Rows are points. Each copy is the shape, with its points in the same order, turned, moved and blurred by noise. Some copies are also mirrored. Which?

Shape (6 x 3):
[[-1.4 -0.5  1.1]
 [-3.4 -2.4  0.4]
 [ 3.9 -1.6 -5.1]
 [ 0.8 -2.3 -1.7]
 [ 0.4  5.1  4.4]
 [ 2.1 -1.0  3.2]]
Copy 1 (6 x 3):
[[ 2.2  0.2 -0.8]
 [ 3.9 -1.5 -2.1]
 [-4.8 -2.4 -3.2]
 [-0.9 -2.2 -1.7]
 [ 1.6  6.2  1.8]
 [ 0.3  0.1  2.9]]
Copy 1 is: mirrored
Copy 2 (6 x 3):
[[ 1.4 -1.5 -1.0]
 [ 0.6 -3.4 -2.9]
 [-5.0  4.0 -2.8]
 [-1.4  0.9 -3.1]
 [ 3.6 -0.3  6.0]
 [ 3.3  2.3 -1.1]]
Copy 2 is: only turned

Shape (12 x 6):
[[ 3.0  0.3 -2.6  1.8  2.1  0.5]
 [ 4.7 -0.9 -1.3 -5.6 -0.6  0.9]
 [-4.0  0.6 -3.4  0.1  0.2 -0.2]
 [ 5.7 -5.5 -4.0  2.5  0.4 -0.3]
 [ 3.5 -0.9  1.0  2.5 -2.7 -4.4]
 [ 1.2  0.1  1.4  1.8 -3.3 -1.8]
 [-4.3  2.4  5.1 -1.8  0.7  0.1]
 [ 0.0  0.1 -1.0 -5.2  1.1 -1.5]
 [ 2.7  1.0  0.5 -0.8 -4.4 -0.7]
 [-2.7  2.6  0.0 -4.1 -0.8  1.6]
 [-1.1  0.4  1.3 -7.8 -0.9  2.3]
 [ 1.2  1.7 -0.2  4.8  1.1 -3.3]]
Copy 1 (12 x 6):
[[ 4.8  0.1  0.2  1.7 -0.5  2.1]
 [ 3.4 -0.9  6.2 -2.5 -2.1 -0.5]
 [ 0.0  4.8  0.6  1.2  2.5  1.2]
 [ 6.9 -2.0 -1.2 -3.8  0.3  4.0]
 [ 0.3 -1.4 -2.9 -2.0 -4.4  1.6]
 [-1.5 -1.3 -1.4 -0.6 -2.1  0.6]
 [-2.7  2.0  0.4  3.2  0.0 -6.3]
 [ 2.0  3.6  4.1 -1.4 -1.8 -2.3]
 [-1.4 -1.9  2.0 -1.0 -2.7  1.2]
 [-1.6  2.7  4.8  1.6  0.7 -2.3]
 [-0.5  1.4  7.4 -1.2  0.4 -4.8]
 [ 1.7  1.1 -4.1  2.8 -2.9  1.8]]
Copy 1 is: only turned
Copy 2 (12 x 6):
[[-1.6  0.4  2.8  0.1 -3.1 -2.9]
 [-1.5 -1.8 -2.1 -6.2 -3.4 -2.5]
 [ 3.5 -0.8 -0.6  2.1  0.6 -1.0]
 [-2.0 -1.4  3.2 -0.3 -8.3  1.0]
 [-3.0  2.3  2.5 -1.8 -1.2  4.1]
 [-2.9  1.6 -0.2 -0.4  0.1  2.6]
 [-1.4 -2.9 -0.9 -0.5  7.2 -0.9]
 [ 1.7 -2.2 -0.6 -4.8  0.6 -1.9]
 [-2.9  2.0 -2.5 -2.3 -1.1  1.0]
 [ 1.0 -1.5 -3.6 -1.7  2.8 -3.1]
 [ 0.0 -4.3 -5.0 -5.1  2.1 -2.6]
 [-1.4  2.8  4.8  1.4  0.6  0.4]]
Copy 2 is: mirrored
Copy 3 (12 x 6):
[[ 1.0  0.2  1.1  2.3 -1.9  0.8]
 [ 5.1  1.0  5.2  0.0  1.6 -2.1]
 [ 2.2  3.5 -4.4 -0.9 -0.7 -0.1]
 [ 2.6 -2.4  1.4  6.5  2.0  2.5]
 [-2.8  2.2  0.6  4.8  3.2 -2.6]
 [-1.1  2.4 -1.2  3.2  1.2 -4.3]
 [-1.9  1.7 -2.2 -5.3 -0.2 -5.5]
 [ 2.7  2.8  2.1 -2.8  1.9 -0.4]
 [ 1.5  2.9  1.1  3.0  0.9 -5.4]
 [ 3.3  3.7 -0.6 -3.9 -1.0 -4.4]
 [ 5.3  2.4  1.5 -5.4  1.6 -5.2]
 [-3.7  2.2 -1.3  3.0 -1.1  0.2]]
Copy 3 is: only turned

Shape (12 x 8):
[[ 3.2 -4.0  1.4 -0.8  0.8 -0.2 -0.9 -2.3]
 [-3.5  1.0 -7.4  3.0 -1.3 -2.4  2.9 -2.0]
 [ 2.7  0.9 -1.5 -1.6  0.2  0.9 -1.5 -0.7]
 [ 0.9  0.2 -2.1  0.5  4.3 -0.7 -2.7 -0.9]
 [-4.6  0.4  0.2  1.3  4.1  3.9  4.8  0.6]
 [ 2.1 -2.7 -2.4  3.4 -2.2  5.2 -0.1 -2.3]
 [-1.8  0.6  1.5 -2.3 -2.4 -1.0  0.3 -0.6]
 [ 2.3  1.2  0.8 -0.4 -1.1 -1.3 -2.2 -2.1]
 [-4.4  1.0  1.2 -1.8  0.2 -2.8  3.9 -1.7]
 [ 2.8 -4.1 -2.2 -1.9 -1.4  4.2 -1.1 -0.6]
 [-1.3 -3.2 -2.2  0.5 -1.0  0.3 -2.7 -0.9]
 [ 2.0 -8.9  2.7  5.6  2.8 -2.0  3.0  6.4]]
Copy 1 (12 x 8):
[[ 2.6  3.4  0.5 -1.7 -1.3 -2.2  2.4 -2.1]
 [-4.9 -5.4  3.0  1.8 -2.1 -4.6  3.9  2.8]
 [ 2.7  0.5  3.7  0.2 -2.0 -0.8 -0.1 -0.1]
 [ 0.8  1.6  5.8 -2.1 -0.6 -3.3  0.3  1.6]
 [-6.7  4.0  0.8  1.6  0.8 -1.4 -1.3  4.4]
 [ 1.2  0.5 -1.8  1.7 -6.2 -3.4 -0.5  1.2]
 [-0.8 -1.5  0.7  0.8  2.6  0.1  0.4 -2.7]
 [ 3.6 -0.6  1.9  0.1  1.0 -2.3  0.5 -0.8]
 [-4.6  0.1  1.5  1.7  4.1 -1.0  3.2 -0.4]
 [ 1.0  1.8  0.8 -0.1 -6.0 -0.5 -0.3 -2.3]
 [-0.7 -1.3  1.1 -2.8 -2.5 -3.5  0.2 -2.4]
 [-1.4  4.2 -4.5 -9.3 -2.0  0.0  5.8  4.9]]
Copy 1 is: only turned
Copy 2 (12 x 8):
[[-0.9  1.9  1.1  4.0  0.3 -3.9 -3.5  0.2]
 [ 5.5 -1.0 -2.0 -0.7  5.8  4.4 -3.9  1.2]
 [-0.9 -0.2  0.2  3.4  2.7 -0.8 -2.3 -3.7]
 [ 2.2  2.8  1.2  1.8  4.0 -1.9 -0.1 -3.1]
 [ 1.4 -4.2  2.1  0.4  5.1 -1.1  4.0  3.6]
 [-0.5 -1.9 -4.4  4.3  5.1 -4.0 -3.8  1.2]
 [ 0.3 -1.6  0.2  3.8 -1.3  2.3 -0.6 -0.2]
 [-0.5  1.9 -0.1  5.6  1.2  0.6 -2.0 -2.4]
 [ 2.7 -1.9  3.5  2.0  0.0  4.0  0.3  2.6]
 [-1.4 -2.5 -1.9  2.4  1.3 -5.1 -4.5 -1.5]
 [ 2.8  0.1 -3.0  1.8  0.5 -2.1 -2.2 -0.8]
 [-4.3  5.7 -1.5 -4.2  0.5 -4.7  0.6  7.0]]
Copy 2 is: only turned
